Each row is a point. The points of each table are mixes of a few directions, plus a little noise. Count the directions of each table, and those that both share. Where both have some left over, give the other angles between the two spaces (their principal angles), to ten degrees, smallest first.

First (4 x 3):
[[ 22  26  60]
 [ -2  -2  -5]
 [ -9 -11 -26]
 [-11 -13 -30]]
Second:
[[-30  17  18]
 [ 58 -33 -38]
 [-23  13  16]
 [ -6   3   5]
 [  2  -1  -2]]
Directions: first 1, second 1, shared 0; angles 70

First (6 x 4):
[[ 20   3   1 -43]
 [ 10   1   0 -23]
 [-20  -2   0  42]
 [ -4   0   0   8]
 [ 11   1  -1 -22]
 [-17  -2  -1  39]]
Second, 7 rows:
[[ 17 -15   6  -2]
 [ 19 -17   7  -2]
 [ -7   7  -3   1]
 [ 12 -11   5  -1]
 [-60  53 -22   7]
 [  8  -7   3  -1]
 [ 11 -10   4  -1]]
Directions: first 1, second 1, shared 0; angles 70

First:
[[  5  -2 -11  37   4 -12]
 [ 22 -13 -30   8  -6 -34]
 [-31 -13  20 -22   3  36]
 [ 20  16 -30  17 -15  -3]
 [-24  21  60 -41  17  21]
 [  9  -7  -9  -2  -2 -15]]
Second:
[[  9  33  -4  -9 -14  19]
 [ 14  11 -13  -7  -9  -6]
 [-48 -40  44  25  33  20]
 [-34  -2  34  12  14  36]
 [ 18  17 -16 -10 -12  -5]
 [ 17 -21 -20  -2   0 -36]
 [ 25   0 -26  -9 -11 -28]]
Directions: first 4, second 2, shared 2

First:
[[ -7 -14  -4 -34  21 -33 -40  -8]
 [ 60  14  -4   7  -4  44  13  34]
 [-36   8 -10  12  -9  -1  26  -5]
 [ 15  -6   4  25   2   1 -15 -21]
 [-18 -27  41  20   1 -37 -37 -59]
 [ 13   7  40 -47 -13  10  27  37]
 [ 22   2 -38 -30  22  -2 -25  25]
 [-27  14 -25   8  -7   9  31   9]
 [ 17   4 -13   2   4  12   2  13]
 [-40   2  10  33 -14  -5  22 -28]]
Second (7 x 8):
[[ -7  14  12   5 -36 -32  18  10]
 [ 29 -14  21  39  -8 -17 -36 -39]
 [ 31   1 -45   3  35  46 -15  13]
 [ 15  -6  20  -1 -11 -28 -21  -9]
 [-29  11 -24 -51  15  16  29  38]
 [ 16  -4  13   4  12  28   3  -2]
 [-53  -1   4   0  -7 -14  20 -14]]
Directions: first 4, second 5, shared 4

First (10 x 9):
[[  2   5 -14   4  -9  -6  31  12  30]
 [ 27  -4  -2 -23  -7  36 -31 -12   2]
 [-13   0   4  10   5 -15   7   3  -8]
 [  9  -3   2  -8  -1  13 -16  -6  -4]
 [  4   4 -12   1  -9  -2  23   9  25]
 [ -5  -6  17  -2  11   3 -33 -13 -36]
 [ -4   6 -14   8  -8 -13  36  14  30]
 [  8  -1   0  -8  -2  12 -11  -4   0]
 [  1   4 -10   3  -6  -5  22   9  21]
 [-29  -7  29  14  24 -22 -28 -12 -60]]
Second (10 x 9):
[[-21  -9  15  -5 -13  11   4 -18  12]
 [-26  -2  13  15  -6 -14  16  -6  -3]
 [ 20   4 -13  -3  -1  -5 -16  -3  -4]
 [ 16   1  -7 -14  24  -2 -26   7 -17]
 [ -3  -4   8  -7  13   6 -12   0 -13]
 [ 33  13 -38   4 -29  -9  21   5  43]
 [ -9   1  -2   5   2 -16   8   0   2]
 [-14  -1  22  21  -4   1  -3  -6 -32]
 [ -9  -4  29  -3  18  55  24  33  -7]
 [ 14   2 -27 -13  -4 -28 -15 -13  19]]
Directions: first 2, second 5, shared 2

First, 8 rows:
[[-28   6 -15  -9  -7   7 -10 -42 -15  15 -12]
 [  2  -6  31  -7   5   1  -8  31  10 -12  -2]
 [ 12   1   4  -4 -14  -6  14   9   5   2  -9]
 [-13   0 -60  43  55  14 -27 -37 -20  -5  59]
 [  8   2   6  -9 -20  -6  15   3   4   6 -17]
 [ 12  -2   7   1  -1  -4   7  16   6  -4   1]
 [ -3   1   4  -6  -8  -1   2  -2   0   3  -9]
 [ 10  -2  22  -9 -11  -5   7  24  10  -4 -11]]
Second (11 x 11):
[[-16   5  28   4   5 -17 -22  28   5   8 -14]
 [  0  16  30   4 -16 -34  -7  35   1  30  -4]
 [ 22  -5 -19   0  11  15   3 -11 -10  -5  28]
 [-29   8  20   7  -8 -17  -8  12   5  12   0]
 [ 23  -3 -19   1   9  19   8 -17 -13  -1  54]
 [-20   1 -15  10 -12 -11  13 -11  13  -5 -44]
 [ 26   4 -17   6  17  -1 -10   0 -15  12  19]
 [  3 -11   9 -20 -11  19  16  -6   8 -20 -11]
 [ 15   1  -3  10  14   2  -4   8  -7   4  47]
 [ -4  -9   0   0   1   8   8   2  13 -22 -20]
 [-23  -8 -13 -21 -11  20   4 -40   1 -14 -54]]
Directions: first 3, second 6, shared 3
